Each row of a before or after table is a point. The points were changed in one or more steps. Then noise was added and the rows were shuffled. The steps act on columns, c1 being the first. Name the steps. A step turns or swaps two columns, mirrors them in a line or flattens them onto one, adds a multiple of one to another, or multiplies or shifts one. Angles are multiples of 10 degrees, from the lower column toward the higher: turns from -170 to 170, lines from 10 to 170 but not 90. Use the fewest steps. Two steps may share a column if one is a turn and the other turns, adds or multiplies; they go together, in the order done. Otherwise the lowest column goes first.
(in the rows, 128 means zero)

Before (11 x 2):
[[156 180]
 [ 96 134]
 [ 80 117]
 [ 69 158]
 [151  75]
 [146 145]
 [171 123]
 [196 168]
 [134 148]
 [131  93]
 [ 70 106]]
After:
[[ 90  87]
 [ 91 176]
 [135  85]
 [104 171]
 [189  74]
 [122 162]
 [134 191]
 [145 118]
 [150 134]
 [189 117]
 [ 94 114]]
Steps: turn c1 and c2 by -70 degrees

Before:
[[ 97 104  97]
 [ 76 139 124]
 [ 86 111 143]
 [ 92 155 112]
 [160 155 153]
 [ 78 135 137]
 [220 121 151]
 [ 80 135 130]
 [111 145 136]
 [142   7 128]
 [101 155 105]
 [ 76 118 143]
 [ 78 132 134]
 [ 94  85 154]]
After, 14 rows:
[[ 58 120 150]
 [ 86 132 128]
 [ 67 132 131]
 [115 141 107]
 [186 129 150]
 [ 64 133 136]
 [ 94 137 135]
 [ 81 130 133]
 [140 133 102]
 [142  78 132]
 [ 64 120 147]
 [143 113 102]
 [ 52 111 158]
 [118 136 156]]
Steps: add -1.5 times c3 to c1; multiply c2 by 0.4

Before (8 x 6):
[[136 156 145  97  87 186]
 [ 81 126 148  95 157  89]
 [200 121 168 178 130 193]
 [ 38  77 107  75 151 109]
 [116 100 137 100  87 106]
 [136  86 156 187 152 150]
 [133 152 146 185  86 163]
 [108 106  76  94 170 102]]
After, 8 rows:
[[143 183 131 126 128 223]
 [138  99 124 153 163  96]
 [ 53  93 127 189 148  56]
 [102 168 124  79 101 163]
 [117 199 127 147 141 150]
 [120  96 129 143 142  69]
 [129 107 127 160  98  92]
 [ 89  92 132 110  98 178]]
Steps: turn c1 and c6 by 40 degrees; multiply c1 by 1.3; turn c2 and c4 by -110 degrees; multiply c3 by 0; multiply c5 by 0.7

Before:
[[118 149 146  98 158  98 162 120]
 [128 136 181 178 167 136 188 107]
 [116 114 181 115  79  87 143 123]
 [146 114 177 112  81 162 154 132]
 [114 142 124 124 122 115 128 149]
 [ 71 202 125 195 111 188 148 173]
 [107 103 118 148 119 145 111 145]
 [152 147 145 173 108 185  96 183]
 [ 83 155 130 111 128 147 103 145]
 [112 197 100 102  92 131 114 107]
 [108 106 176 100 119 155  92  88]
 [ 59 162 114 112 168 105 188  92]]
After:
[[136 113 198  69 109 126 245 113]
 [153 109 109 131  85 196 255  85]
 [141 130 191 159 163  93 183 144]
 [164  81 191 158 126 125  55 136]
 [127 152 122 135 133 147 127 122]
 [216 192 122  69 167 133 170  75]
 [167 152 130 143 121 149  80 103]
 [105 121 197 154 170 163 159 138]
 [111 126 150 146  87 156 197 105]
 [140 134  92 166 151 138  98  61]
 [154 185 150  90 163  75  64 124]
 [157 137 118 108 142 132  91 158]]
Steps: turn c1 and c6 by -130 degrees; turn c2 and c8 by -70 degrees; multiply c3 by 1.3; turn c4 and c5 by 160 degrees; multiply c7 by 2

Before:
[[149 133 120 182 108 148  90 208 100]
 [145 174 135  94 194 139  60 141  88]
 [ 90 150 177 134  79 138 193 213  29]
 [ 73 112 122 154 158  53 100 179 144]
 [102  66 163  92 123  83  99  97 142]
 [135  82 122 121 118 107 166  80 150]
 [123  96 167 187 133  82 138 206 108]
 [109  63  90 121 165 135 146 121  52]
 [114 157 148 153 172 131  93  90 107]
 [203 134  90 169 148 144 134 160  83]
 [109 101 129 137 115 109 147 130 124]
 [ 99 116 151 126 185 133 119 132 155]
 [120 155  99 173  91 105 122 135 127]]
After, 13 rows:
[[108 107 134 146 103 104 116 114 110]
 [ 30 111 119  91 152  56 109 162 131]
 [116 153 129  98 173 125 103  84 122]
 [ 96 191 173 198 100 137 110 205  48]
 [100 101 168 131 148  84  69 193  89]
 [ 83  64 161 102 141  77 165  84 112]
 [135  84 120 162 116 100 132  74 127]
 [107 102 130 123 191 135 127 115 141]
 [159 182 116  76 190 137 174 130 114]
 [110 114  79 149 150 149 135 111  28]
 [116 152 111 120  83 113  81 136 140]
 [160 136 128  83 106 149  91 198 110]
 [212 154  84 127 140 150  80 146  91]]
Steps: add 0.5 times c6 to c1; turn c2 and c9 by 30 degrees; turn c3 and c5 by 20 degrees; turn c4 and c7 by -100 degrees; shift c8 by -10

Before, 10 rows:
[[162 169  92 132 100  80 109 140 146 109 140]
 [139 136 157 117 117  58 155 102 135 127  82]
 [174 128 138 110 179 131 109 177  38 117 178]
 [145 145 115  80 101  73 132 130 176 124 160]
 [151 101 178 176 150 104 120 137 134 182 125]
 [124 144 116 111 119  35 119 142 164  74 160]
 [208 133 167 117 195 143  74 166  86 119 150]
 [126  85 205 175 113 140 117  86 134 156  95]
 [109 123 166 144 137 104  82 108 133 176 107]
 [ 98 159 150 134 114  92 153 127 182 125 102]]
After (10 x 11):
[[129 101 180 138 151  65 166 113 132  66  99]
 [121 123 166  99 135  74 174 161 133  70 134]
 [138 132 168  70 197 135 134  72  85 147 120]
 [ 89  87 205 146 114  81 183 145 134 119 121]
 [139 143 116 105 120 247 103 120 165  88 117]
 [ 98 138 155 161 115 164 133 124 134  67 169]
 [113 168  94 110 101 178 133  81 147 101 114]
 [139 159 148 160 114 150 133 149 183  99 142]
 [160 128 139  87 178 142  98  84  39 139 100]
 [115 145 115 104 100 160  76 103 175  85 135]]
Steps: add -0.5 times c5 to c1; turn c1 and c8 by -120 degrees; turn c4 and c11 by -140 degrees; turn c4 and c7 by -120 degrees; multiply c10 by 1.6; turn c6 and c10 by 120 degrees

Before (9 x 14):
[[195 177  94  98  59 145 126 177 126 132 143 136 152 111]
 [157  95 142  57 115 172  53 155  78  75 149 117 134 186]
 [156 158 146 133 103 120 109 112 117 131 175 191 120 129]
 [166  92 147 159  79 110 112  85  74  97  74 119 147 179]
 [156 147 119 132 132 114  96 141  72 178  72  49 106  84]
 [ 81 157 114 119  81  94 144 105 140 108 140 137 141 115]
 [150  92 139  95 107 142 118 117  49 134 112 185 113 140]
 [106  83 134 173 165 100 127 133 113  63 196 138 142 116]
 [118 148 176 127 117 135 174 104  67 147 171 170 192 134]]
After:
[[157 141 129  94 153 114 118 116 207  95 119 185 113 117]
 [165 126 100 133 100 118 110 113 136 158  83 190 119 117]
 [ 68 104  67 119 140 100 145 106 105 153  81 137 140 136]
 [ 99  71 133 173  50  97 128 132 133  73 126 137 141 138]
 [165 174 151 133 175  96  97 141 176 156 160  48 106  51]
 [215 124  27  98 150 145 127 177 137 177  60 136 151 147]
 [166  82 120  57 117 152  53 154 190  88 108 117 134 195]
 [177 104 131 160 199  92 112  85 172  87 113 118 146 207]
 [116 143 145 128  96 113 174 104 187 151  98 169 193 229]]
Steps: multiply c1 by 1.3; mirror c2 and c10 in the line at 50 degrees; turn c5 and c11 by 120 degrees; add 1 times c11 to c3; mirror c6 and c9 in the line at 10 degrees; add 1.5 times c13 to c14
